Each row is a point. The points of each table are mixes of a few directions, plus a little noise. How many directions does each table use, and how many do they share? Where both have some left over, give the other angles between the two spaces (their principal angles), to ten degrees, smallest first.
In the rows, zero is written as 100.

First, 7 rows:
102  86
100  98
98  110
97  120
88  175
105  70
110  41
Second (7 x 2):
116  5
98  114
96  118
96  126
98  111
97  117
99  110
Directions: first 1, second 1, shared 1

First (4 x 3):
99  98  97
89  76  59
94  87  77
118  139  168
Second (6 x 3):
74  104  126
103  54  150
134  72  92
99  108  93
104  104  90
87  158  49
Directions: first 1, second 2, shared 0; angles 60

First, 5 rows:
100  100  100  100
132  82  153  176
93  104  89  84
99  101  98  97
76  114  60  43
Second:
98  89  134  74
83  82  58  132
101  98  78  115
36  159  70  163
121  104  127  73
106  93  129  75
133  105  115  77
122  69  89  90
Directions: first 1, second 3, shared 0; angles 90

First, 7 rows:
116  108  115  42  140  7
76  103  110  90  111  83
127  110  107  128  76  126
69  64  55  60  131  94
88  110  116  125  85  121
127  112  111  129  76  123
98  92  85  126  81  148
Second, 9 rows:
113  98  114  91  145  112
131  60  145  76  99  89
140  92  96  99  42  72
40  104  97  108  111  117
97  95  116  92  143  115
98  135  59  119  91  102
77  150  45  128  107  113
154  83  106  93  39  66
50  82  123  94  121  115
Directions: first 3, second 3, shared 1; angles 70, 80

First, 9 rows:
101  112  91  158  102  115  100  106
112  121  89  61  82  137  84  107
86  103  103  127  111  101  105  88
86  65  93  106  90  54  124  83
116  104  77  133  76  111  100  118
113  83  115  83  107  72  100  115
106  75  130  86  125  55  104  111
97  117  100  19  92  131  85  87
82  120  101  128  114  125  98  83
Second (8 x 8):
114  102  94  89  91  99  111  129
105  114  96  74  97  110  118  128
73  82  126  75  118  102  36  5
107  91  106  74  96  97  80  89
79  117  94  142  113  109  130  105
118  90  100  81  89  92  89  109
93  104  91  155  104  96  123  111
110  101  93  110  93  96  113  124
Directions: first 4, second 3, shared 2; angles 70

First:
124  141  120  100  140  74  89  91  66
136  99  155  108  125  83  56  103  118
93  113  84  97  102  99  115  96  83
93  110  86  97  101  100  113  97  86
57  142  18  86  92  107  172  85  34
105  40  133  109  71  118  65  117  169
73  103  57  94  82  112  135  97  84
125  61  155  110  97  101  51  113  155
101  62  117  105  80  112  81  110  143
92  131  75  95  111  93  124  91  62
Second, 9 rows:
64  125  54  113  78  80  153  86  78
98  122  118  86  121  119  69  106  78
31  175  111  99  79  117  77  58  82
163  44  75  85  126  98  129  126  99
127  59  103  111  98  85  107  117  126
105  73  142  123  83  88  68  108  151
104  129  92  52  118  147  87  61  77
80  124  86  107  103  91  113  110  70
128  49  119  123  94  76  97  128  140
Directions: first 2, second 4, shared 1; angles 50

First (9 x 11):
98  81  67  158  112  47  95  64  111  114  109
90  124  127  50  78  120  95  105  95  82  106
94  86  86  86  44  49  91  102  84  93  72
83  103  72  159  114  25  81  15  125  103  145
94  113  108  94  107  105  96  86  106  94  117
137  64  91  128  140  162  133  177  90  127  54
92  121  120  74  98  115  95  90  103  89  117
91  120  123  57  82  113  95  102  96  84  106
122  88  109  94  126  162  121  159  92  111  74
Second, 9 rows:
129  43  57  134  94  44  126  97  92  101  118
82  115  91  114  162  80  89  75  66  96  137
110  135  97  105  107  124  66  79  127  93  94
76  78  151  44  12  120  141  159  101  111  51
99  127  117  106  139  156  92  107  112  108  97
130  117  78  129  123  121  73  80  132  96  103
106  68  112  74  15  93  127  134  114  103  64
96  96  85  120  150  77  101  83  74  100  130
73  121  114  75  95  86  87  89  81  91  103
Directions: first 3, second 4, shared 1; angles 30, 40

First (11 x 12):
147  113  68  143  107  100  104  55  84  106  127  97
105  86  114  97  83  99  122  84  98  100  102  109
99  82  77  108  93  97  92  85  112  99  103  120
80  101  156  101  100  95  143  134  98  103  102  90
104  95  81  76  109  106  106  85  103  107  81  101
116  95  88  115  87  104  89  95  109  112  111  109
71  87  103  97  110  90  110  106  105  87  94  109
95  134  114  89  105  103  58  132  84  88  98  72
76  88  106  83  95  94  95  100  100  81  90  109
108  114  79  85  112  109  76  105  101  108  88  89
100  104  113  105  98  102  105  119  106  111  104  95
Second (10 x 12):
95  61  102  95  115  96  195  66  113  119  86  121
99  92  100  99  104  99  121  93  103  104  97  104
103  121  99  102  92  102  50  118  93  90  108  89
99  91  100  99  103  99  121  93  103  104  97  105
103  122  99  103  92  102  45  119  92  89  108  88
99  95  100  100  101  100  111  96  102  102  98  103
103  126  99  103  90  102  38  122  91  87  110  86
98  86  101  98  105  99  133  88  105  106  95  108
101  102  100  100  99  100  95  102  99  99  101  99
100  104  100  101  98  101  91  103  99  98  101  99
Directions: first 6, second 1, shared 1

First, 10 rows:
89  62  109  110  115  113  111  123  81  135  115  81  116  91
122  136  40  92  102  118  105  39  134  55  84  117  80  113
122  92  161  90  69  118  107  96  92  144  88  88  98  95
88  139  50  96  113  65  79  88  125  29  98  122  87  112
101  102  108  111  77  104  111  117  64  124  101  134  97  88
70  38  53  124  157  124  119  125  86  126  132  68  130  92
111  115  141  106  50  96  110  123  51  135  93  149  89  85
71  56  190  92  119  63  73  158  106  124  115  29  129  100
102  129  37  99  111  101  99  68  123  50  95  122  86  109
122  130  112  79  87  100  89  60  137  74  78  89  86  113
Second (8 x 14):
133  118  59  111  86  144  112  62  85  115  85  117  82  84
113  101  77  104  103  123  106  79  101  105  95  97  96  96
57  85  174  86  96  34  89  163  101  91  119  103  119  118
117  145  59  112  101  90  60  85  99  62  82  99  80  79
82  114  156  96  68  50  92  147  74  100  104  139  99  102
61  38  111  84  165  90  102  109  159  86  127  20  138  131
92  74  119  94  101  111  124  104  102  122  109  98  112  111
145  125  44  115  80  158  115  49  80  119  79  125  76  78
Directions: first 4, second 3, shared 2; angles 40

First (10 x 18):
110  144  100  118  81  134  115  126  86  100  97  96  88  104  98  88  82  118
70  104  53  108  96  118  63  141  27  66  86  142  76  142  110  100  109  54
99  102  100  99  99  100  100  100  99  98  97  100  101  102  102  100  99  98
111  84  104  102  114  92  112  85  128  116  126  94  90  76  72  101  107  116
113  91  129  89  103  82  116  73  140  117  103  77  121  80  102  103  97  119
95  131  108  97  76  113  99  113  79  88  67  98  120  122  138  97  83  97
96  13  114  70  143  33  88  37  156  117  124  94  119  69  84  119  137  88
110  73  71  123  133  104  105  103  116  116  163  114  45  70  24  96  124  112
98  141  104  104  73  123  100  123  73  87  69  99  111  123  132  94  80  100
98  117  119  90  83  99  102  97  97  94  70  90  128  113  137  102  85  99
Second, 8 rows:
102  91  107  95  104  91  104  89  114  106  102  95  106  93  98  102  103  104
91  128  77  114  86  128  91  135  58  83  91  117  81  122  104  93  93  88
100  101  99  101  99  101  100  101  98  100  100  100  99  101  100  100  100  99
98  106  95  103  98  106  98  107  92  96  98  104  96  105  102  99  98  97
83  158  53  129  73  159  82  172  12  66  82  135  62  147  108  86  86  76
101  95  104  98  101  95  101  95  108  103  102  97  103  96  99  101  100  102
119  37  151  69  130  36  120  22  195  137  120  62  142  50  92  115  115  126
105  83  113  92  107  84  105  80  125  110  105  91  111  86  98  104  104  107
Directions: first 3, second 1, shared 1
